Rows are points. The ring and each string are closed loops that go straight from each point to the next, and from the last back to the first. Before rounding, they use only three directions, however many columns there are. How many times does the string pass through the ring? Passing back the other way cancels.

Ring (7 x 4):
[[-18  -4  25 -38]
 [  8  -3  25 -39]
 [ 19   5   2 -21]
 [  0  26 -20   5]
 [-29  28 -33  15]
 [-34  10 -27   2]
 [-30  -8   2 -25]]
String (25 x 4):
[[  6   1 -11 -14]
 [  9  27 -30  12]
 [-20  60 -33  31]
 [-31  54 -27  25]
 [-28  35 -20  10]
 [-49  56 -45  37]
 [-48  39 -46  29]
 [-47  31 -30  16]
 [-44  20 -24   6]
 [-43  -4 -28  -4]
 [-29 -21 -18 -19]
 [-37 -24  -7 -27]
 [-52  -3  10 -28]
 [-31   6  10 -23]
 [ -9  -7   2 -25]
 [ -7 -10   7 -31]
 [-18   7  21 -31]
 [-11   5   4 -20]
 [ 12 -20  22 -45]
 [ 17  -6  38 -49]
 [  8  14  30 -33]
 [ 35  -3  25 -40]
 [ 36  -6  10 -32]
 [ 34   3   0 -21]
 [ 20   1  -9 -15]]
Times through: 1

Ring (8 x 8):
[[-12 -11 -12 -18  -3 -43 -13 -10]
 [-14   0 -21 -34 -22 -50 -16  -7]
 [ -9   3 -21 -33 -26 -38 -13  -3]
 [ 10  -3  -9  -7  -7  11  -2   0]
 [ 20  -7  -2   8   4  28   7   4]
 [ 21  -6   0   8   5  13  12  12]
 [ 11  -7  -3  -1   3 -17   8  11]
 [ -2 -13  -6  -6   5 -31  -4  -3]]
String (24 x 8):
[[  5 -10  -5  -2   4 -10  -1  -1]
 [  4 -13  -4  -1   7 -11  -2  -3]
 [  0  -5 -10 -14  -7 -28  -2   3]
 [ -4  -6 -11 -16  -7 -36  -5   0]
 [ -6  -5 -13 -20 -10 -41  -7  -1]
 [-15  -6 -17 -28 -13 -58 -14  -7]
 [ -6  -5 -14 -20 -11 -35  -9  -3]
 [ -7  -9 -12 -15  -5 -26 -12  -9]
 [-21   1 -25 -41 -27 -60 -22 -11]
 [ -9  -4 -17 -24 -14 -30 -14  -9]
 [ -2  -2 -14 -19 -13 -23  -7  -2]
 [ -4   5 -19 -30 -25 -33  -8   2]
 [ -1   8 -21 -30 -29 -20  -9   1]
 [  3   4 -15 -22 -21 -20  -3   6]
 [  6  -6  -8  -6  -3  -3  -2  -1]
 [ 10  -1  -9 -10 -10  -3   1   6]
 [ 29 -10   3  21  13  59  10   3]
 [ 30 -11   5  22  14  53  13   7]
 [ 28  -3   1  10   2  27  17  17]
 [  8  -2  -8  -9  -8 -14   3   8]
 [ 10  -9  -4   1   4   0   3   2]
 [ 14  -1  -5  -6  -6 -16  12  18]
 [ 15   0  -3  -6  -6 -27  16  24]
 [ 12 -13   1   8  12 -10   9   8]]
Times through: 1
String (27 x 8):
[[ -4  -4 -12 -18  -9 -39  -4   2]
 [ -7 -13  -7 -10   4 -45  -5  -3]
 [  0 -19   0   4  17 -28  -1  -3]
 [  6 -14  -2   4  10 -10   1   0]
 [  5  -6  -7  -7  -3 -16   0   3]
 [ 14   0  -5  -7  -7 -20  12  19]
 [ 26  -3   2   8   3   9  21  23]
 [ 30 -10   6  21  14  37  18  14]
 [ 31  -8   5  20  12  44  17  12]
 [ 18  -3  -4   1  -3  13   8  10]
 [  9  -7  -6  -2   0   1   1   1]
 [ 15 -11  -2   8   8  21   3  -1]
 [ 28 -13   4  23  17  57   9   1]
 [ 30  -8   3  19  10  51  13   8]
 [ 15  -2  -5  -3  -5   4   7  10]
 [ 10   0  -9 -11 -10 -14   5  11]
 [ 27   0   0   5  -2  10  21  24]
 [ 26  -1   2   5   0  -2  23  28]
 [ 17  -8   1   6   7  -8  14  15]
 [  9  -7  -2  -3   2 -30  10  15]
 [  1  -4  -9 -15  -8 -38   1   8]
 [  2  -9  -7  -7   0 -21  -3   0]
 [ -1 -18  -3   2  13 -14  -6 -10]
 [-11 -21  -6  -4  13 -37 -13 -15]
 [-14 -15 -10 -14   4 -48 -14 -12]
 [ -7  -3 -14 -23 -12 -48  -7   1]
 [  1  -8  -8  -8  -1 -18  -4  -2]]
Times through: 1

Ring (8 x 12):
[[-22   1   0 -32 -14  36  -1  -2   5  -2   8  25]
 [ -3  -8   6  -7  -2  25   4  -5   4   8  13   4]
 [  4  -4   7   8   6   5   6  -3   0   9  14 -15]
 [  9  13  10   7  13  -9   2   3  -8  -3  13 -17]
 [  0  30   7 -10   9 -10  -3   8 -12 -17   9  -5]
 [-22  33  -3 -18   1 -15  -4  11  -9 -19   1  -5]
 [-35  25  -9 -23  -7  -8  -2   9  -3 -13  -2  -1]
 [-33  12  -6 -31 -14  17  -2   3   2  -7   1  15]]
String (28 x 12):
[[ -5 -15   8 -20 -10  49   3  -8   8   9  15  24]
 [ -8 -12   3   1  -3  17   7  -5   6  14  11  -7]
 [-14   3  -1   4   1  -5   6   1   1   6   6 -19]
 [ -6   9   5 -13   0  13   0   1  -2  -4  10   4]
 [ 13  -4  14  -3   5  25   3  -5  -1   4  19   5]
 [ 20  -9  14  22  15   3   8  -5  -2  13  19 -23]
 [  4   0   4  31  15 -27  10   1  -3  12  11 -46]
 [ -8   8   0  18  10 -26   7   4  -4   5   6 -37]
 [ -5  13   4  -3   5  -3   2   3  -5  -4   9 -10]
 [ -7  14   2   2   6 -12   2   4  -5  -3   7 -18]
 [  0  22   4  12  15 -29   2   7 -11  -7   8 -31]
 [ 15  36  14  -9  16 -10  -6   9 -17 -23  14  -2]
 [ 12  39  16 -26  10   6 -10   9 -17 -29  15  18]
 [  1  36  10 -27   6   5  -8   8 -14 -26  11  16]
 [ -6  46   7 -30   6  -6 -10  12 -16 -32   7  13]
 [-27  36  -7  -5   5 -37  -1  13 -10 -16  -3 -26]
 [-32  32 -10  -6   2 -35   0  12  -8 -13  -4 -26]
 [-42  41 -13 -21  -4 -32  -4  15  -9 -22  -8 -14]
 [-35  35  -7 -36  -9  -1  -7  11  -6 -23  -2  13]
 [-23  23  -1 -32  -8  12  -5   6  -4 -15   4  16]
 [-25  16  -4 -17  -5  -1   0   5  -2  -7   2  -2]
 [-22  14  -2 -18  -5   5   0   4  -1  -7   4   2]
 [-23  14   2 -45 -15  39  -6   2   1 -14   7  38]
 [-26   8   2 -59 -23  60  -7  -1   5 -13   8  56]
 [-32  -1  -3 -42 -21  46  -2  -3   8  -2   5  35]
 [-31  -3  -8 -12 -11  10   5  -1   7   7   2  -4]
 [-20   4  -2  -9  -4   6   3   1   2   2   5  -5]
 [-18  -6  -1  -9  -7  17   5  -3   6   8   7  -1]]
Times through: 1

Ring (9 x 14):
[[-25  17  -1  -1 -11  -9  27 -11 -24  -4  12   2  16   2]
 [-25   7   2   5   2   4  26  -4 -25 -12  12   5  32  -3]
 [-13  -7   3   8  12  19  16   5 -13 -16   5   5  34  -6]
 [  0 -17   1   7  14  27   4  10   2 -16  -3   3  24  -5]
 [ 11 -24  -7   1   5  26  -7  12  21 -11 -12  -3   4   1]
 [ 12 -18 -15  -7 -12  11  -8   5  28  -2 -14  -9 -17   9]
 [  6  -6 -15 -11 -22  -1  -3  -2  21   3 -10 -10 -23  11]
 [ -6  10 -11 -10 -25 -12   9  -9   2   5  -1  -7 -17  10]
 [-16  17  -6  -7 -21 -14  18 -12 -12   3   6  -3  -4   7]]
String (24 x 14):
[[ 11   6  -1  -3  -9   5  -5   0   4   4  -7  -2 -14   3]
 [-13  -2 -13  -7 -18  -4  14  -5   3  -4   0  -6  -1   8]
 [-26   9 -21 -15 -36 -25  26 -17  -1   2   6 -10 -10  16]
 [-17  24  -8 -11 -30 -23  19 -16 -13   8   7  -5 -12  10]
 [ -4  23   3  -3 -13  -8   9  -8 -16   6   3   1  -6   2]
 [-14   6  -5  -3 -11  -3  16  -6  -9  -4   4  -1   7   4]
 [-36   7 -10  -4 -16 -12  35 -12 -20  -9  14  -2  22   6]
 [-55  20  -3   0 -12 -18  52 -18 -44 -13  26   4  43   2]
 [-15  15   8   5   2   4  19  -4 -26  -7   9   6  23  -5]
 [ -6   7   5   4   3   9  10   0 -14  -6   3   4  15  -3]
 [-16   7  11  11  15  15  20   2 -28 -14  10  10  39  -9]
 [-34 -11  -1   9  13  16  34   1 -22 -25  13   6  54  -5]
 [-20 -13  -6   3   3  13  20   2  -6 -17   5   1  30   0]
 [  8  -3   7   6  11  21  -2   8  -3  -7  -4   4  12  -6]
 [  6  -3   2   3   4  16  -1   5   0  -5  -5   2   6  -2]
 [-11 -22 -11   1   1  17  12   5   9 -16  -2  -3  19   3]
 [  1 -44 -14   3  11  34   0  16  28 -22 -11  -4  20   2]
 [ 14 -40 -13   1   7  34 -11  17  35 -15 -17  -6   4   3]
 [  4 -30 -17  -4  -5  19  -2   9  28 -11 -12  -8   0   7]
 [  6  -9  -6  -2  -5  12  -2   4  11  -4  -8  -3  -3   3]
 [ 21 -12  -7  -4  -7  15 -15   7  24   1 -16  -6 -20   5]
 [ 15 -22 -23 -13 -23   5 -12   3  40   2 -18 -14 -33  15]
 [ -9 -17 -26 -13 -27  -5  10  -4  25  -4  -6 -13 -14  16]
 [ -6  -6 -14  -7 -17  -1   8  -3  10  -3  -3  -7  -6   9]]
Times through: 0
String (27 x 14):
[[ -7   6  13  10  16  18  11   4 -23 -11   5   9  31 -10]
 [ -3   3   6   5   7  14   7   3 -12  -8   1   5  17  -5]
 [ -1   8  12   9  13  17   7   4 -19  -8   3   8  22  -8]
 [-29   5   7   9  11  10  30  -2 -32 -18  14   9  46  -7]
 [-31  13   9   9   9   5  33  -5 -38 -15  17   9  45  -7]
 [-12  16   9   5   2   4  16  -3 -25  -5   8   6  20  -5]
 [-42  25   1   1 -11 -16  42 -16 -41  -8  22   5  33   0]
 [-42  22  -7  -5 -22 -23  41 -19 -31  -5  19  -1  20   6]
 [-26   3 -13  -6 -19 -10  26 -10  -8  -6   7  -5   9   8]
 [ -8   3  -6  -4 -12  -1  11  -4  -2  -2   0  -3   0   5]
 [  1   3  -3  -2  -8   4   3  -1   0  -1  -3  -1  -3   3]
 [-17  -3 -19 -11 -26 -11  17  -9   8  -2   1 -10  -7  13]
 [ -8  -2 -25 -17 -37 -17   9 -10  20   5  -5 -14 -28  18]
 [  8  -1 -21 -17 -35 -12  -4  -6  26  10 -12 -14 -40  17]
 [ 19   4  -6  -9 -19   1 -13   0  17  10 -13  -7 -33   8]
 [  7   1  -4  -4 -11   4  -3   0   7   2  -7  -3 -12   4]
 [ 13   5  -8  -9 -20  -3  -7  -2  14   8 -10  -7 -28   8]
 [ -1   5 -20 -17 -37 -18   4 -11  17  10  -6 -13 -35  17]
 [  7  17  -6 -11 -26 -12  -2  -8   4  12  -5  -6 -30   9]
 [  3  14  -1  -5 -14  -4   2  -5  -3   6  -2  -2 -13   4]
 [-11  27  -2  -8 -23 -18  14 -13 -17   8   6  -2 -11   6]
 [-33  24  -6  -7 -24 -23  33 -18 -27   0  15  -1   9   7]
 [-14  22   5   1  -7  -5  18  -8 -25  -1   9   4  11  -1]
 [ -2   8   3   1  -1   7   6   0  -9  -3   1   2   6  -1]
 [-21   0  -5   0  -5   2  22  -4 -11 -10   7   0  20   2]
 [-37   0  -3   5   2   3  36  -5 -26 -19  15   4  44  -1]
 [-42  -1   2  10  12  10  41  -3 -34 -24  19   8  60  -6]]
Times through: 1
